Every row gives one point. To make a cloud, some directions were put in groups of two or more. Within a group, all points are equally far from the middle, so they leave a hole (a ring in 2 directions, a hollow ball in 3). The other directions are filled evenly. Then the cloud was stretched, turned, moved and blurred a little. How many holes are there, and how many directions does each take, smallest first?
(in the rows, 128 means zero)

Cloud, 13 rows:
[[ 93 130]
 [ 91 163]
 [ 83  96]
 [168 104]
 [148 125]
 [153 113]
 [112 110]
 [112  93]
 [194  88]
 [103 128]
 [ 93 167]
 [146  89]
 [ 96 173]]
Holes: 0

Cloud, 19 rows:
[[146 160 154]
 [111  83 117]
 [161  92 158]
 [158  84 143]
 [145  90  79]
 [174 122 162]
 [126 161 161]
 [134 165 139]
 [144 129 191]
 [152  80 134]
 [142 162  85]
 [124  76 168]
 [ 95  87 123]
 [102 108  97]
 [191 135 145]
 [133  99  76]
 [182 123 153]
 [140  82 166]
 [130 164 109]]
Holes: 1 (2)

Cloud:
[[163  70 137]
 [166 158  72]
 [103 126  95]
 [ 96 117 186]
 [129 154 149]
 [ 96 102 139]
 [107 128 182]
 [148 113 181]
 [142  84 117]
 [125  86 122]
 [ 89 136 108]
 [106 122 187]
 [152 127  72]
 [133 123 181]
 [127  69 141]
 [123 174 128]
 [156 165 104]
 [ 87 149  97]
 [ 87 176 119]]
Holes: 1 (2)

Cloud (26 x 4):
[[140 129 122 154]
 [166 119 183 106]
 [188 101  99 110]
 [188  75 124 106]
 [133 104 189 107]
 [122 102  98  69]
 [145 102 128 163]
 [145 109 175 138]
 [ 88 138 171  84]
 [109  80 172 136]
 [109 141 116 162]
 [174  80 147 105]
 [129 101 133 184]
 [ 85  67 165 164]
 [142 116  90 133]
 [101  94 132  83]
 [165 121 152 131]
 [108 131 111  95]
 [175  66 131 110]
 [100 133 105 135]
 [165  93  80 133]
 [163 165 139 110]
 [ 86 104  87 140]
 [103 104 193 123]
 [116 132 148  56]
 [179 116 136 119]]
Holes: 1 (2)

Cloud (52 x 6):
[[110  86 104  88 130 151]
 [126 114  75  82 132 120]
 [187 149 138 160 107 152]
 [134 160 144 138  66 128]
 [182 162 134 170  72 113]
 [144 124 134 172  70 135]
 [178 144 158 100 140  72]
 [149 126 187 137 153 133]
 [168 105 130 137 178 127]
 [ 72 122 100  89 156 121]
 [ 84 142  98  85 109 151]
 [131  92 131  82 121 142]
 [140 100 133 181 103 149]
 [132  98 123  84 156  80]
 [160 117 191 150 146 124]
 [120  64 182 169 165  76]
 [ 92  86 177 171 159 120]
 [169  89 122 153  72  78]
 [ 66  65 136 155 159 115]
 [ 91 123 133 114  87 144]
 [140 148  90 120  56 121]
 [112 112 106 185 109 147]
 [ 83 114 162 180 138  71]
 [ 90 101 164 153 138 155]
 [ 98 107  96  80 114 142]
 [123 124 100  86 139 174]
 [125 148 151  87  98  95]
 [127 122 107  88 146  72]
 [103 158 158 167 159 119]
 [149  81 171 107 164 115]
 [165 180  72 124  90 120]
 [117 122 166 145 106 156]
 [181 104 158 157  84 127]
 [111 146  88  92 164 124]
 [106 113 117 114 192 100]
 [123 147 104 106 154  72]
 [195 151  93 131  63 107]
 [153 134 139 119  81 161]
 [ 97  83  78 112 128 123]
 [146 171 120  98 133  75]
 [103 102 193 129 125  86]
 [152 134 133 123  91 172]
 [122 167  60 112 107 134]
 [141  92 175 148  98 130]
 [168 147 156 177 141  64]
 [135 143  81 130 167 133]
 [ 77  88 113 114 127 158]
 [ 73 122 152 115 109 139]
 [195 130 122 119  84  62]
 [151 170 162 137 148  77]
 [141 119 140 128  85 162]
 [104 106 130 109  95 158]]
Holes: 1 (6)

Cloud, 72 rows:
[[194 122 158 120  96  98  96 141]
 [166 111 137 175 116  81 139 131]
 [130 110 126 109 106 150  64 110]
 [125 117  95 140 135 180 119 118]
 [ 99 122 157 109 121  36 153 109]
 [159 137 126 100  99 167 157 178]
 [172 151 128 159  88 145  92  85]
 [153 133  82 166 154 123 110 155]
 [121 132 136  68 154  56 175 128]
 [139 128 161 117 110 179 100  91]
 [151 136 114  95 102  78  87 141]
 [ 81 116 125 161 136 116 172 180]
 [128  78 151 161  87 121 147 130]
 [136 136 178  93 119  92 191  97]
 [136 121 154  95 127 179 130 114]
 [168 101 172 126 157  85 163 138]
 [130 175 156  67  88 117  71  82]
 [172 104 164 112 126  92 158  89]
 [ 89 145  98 119 153 147 177 113]
 [115 136 146 187  68  84 162 161]
 [127 128 138 147 136 140 206 150]
 [180 104 128  81 149  83 107 126]
 [169 140 185 120  96 116  73 144]
 [135 199 135 130  72 157 140 119]
 [152  89 144 166 115  86 146 110]
 [154 127 167 124 137  55 132 173]
 [137 143  99 133 123 104 212 153]
 [141 181 117 126  95 183 129 135]
 [153 117 164 133 107 128 189 114]
 [ 85 105 110  93  97 122 122 116]
 [166 100 132 171  96  85 141 136]
 [131 126 151 126 185  71 186 141]
 [131 198 116 142 128 139 145 172]
 [123 117 173  78 180 108 171 131]
 [129 100 146 148 113 102 131 211]
 [155 106 134 173 116 126 179 174]
 [143 111 213 138 102  99 142 119]
 [112 149 129  75 129  56 154  91]
 [ 65 138 164 145  96 110 100 133]
 [ 98 115 122  81 155  68 121 118]
 [128 179 118  94 129 177 125  99]
 [172 162 108  95 102 171 102 127]
 [132 129 116  92 132 184 125 104]
 [140 118  89 161 103  88 167 160]
 [153  85 169 112 126  74 133  98]
 [109 164 201 122 114 139 145 106]
 [ 90 131 134 163 108 116 163 194]
 [169  86 159  92 149  76 144 134]
 [184 134 127  71 143 114  77 132]
 [122  99 130  82 156  84  95 111]
 [148  99 157 100 130  99 113  61]
 [166 163 131  84 124 163 159 178]
 [161 155  85 137  75 134 117 127]
 [ 84  94 127 117 149  77 132 145]
 [130 130 173 119 178 161 123 143]
 [129 132 221 143  89  99 113 131]
 [112 149 131 122 143  47 176 133]
 [155 159 137 168 154 140 148 208]
 [115 130 138 176 136 159 151 189]
 [154 110 160 129 131 105 166  75]
 [169 141  87  86 113 111 161 121]
 [168 142 117 115 138 145 119  74]
 [151 159 180  95  77  77  87 129]
 [ 85 174 109 109 102 119  91 123]
 [111 174 139 108 102 106 177 178]
 [175 125 154 177 103  90 143 126]
 [155 133 106 162 181  96 159 145]
 [114 159 137 107 117  47 178 120]
 [118 145  91 164 101  92 170  99]
 [159 108 195 133 109  95 163 103]
 [180 154  96 126  89 136 148 146]
 [169 191 153 100 115 111 144 109]]
Holes: 2 (3, 4)
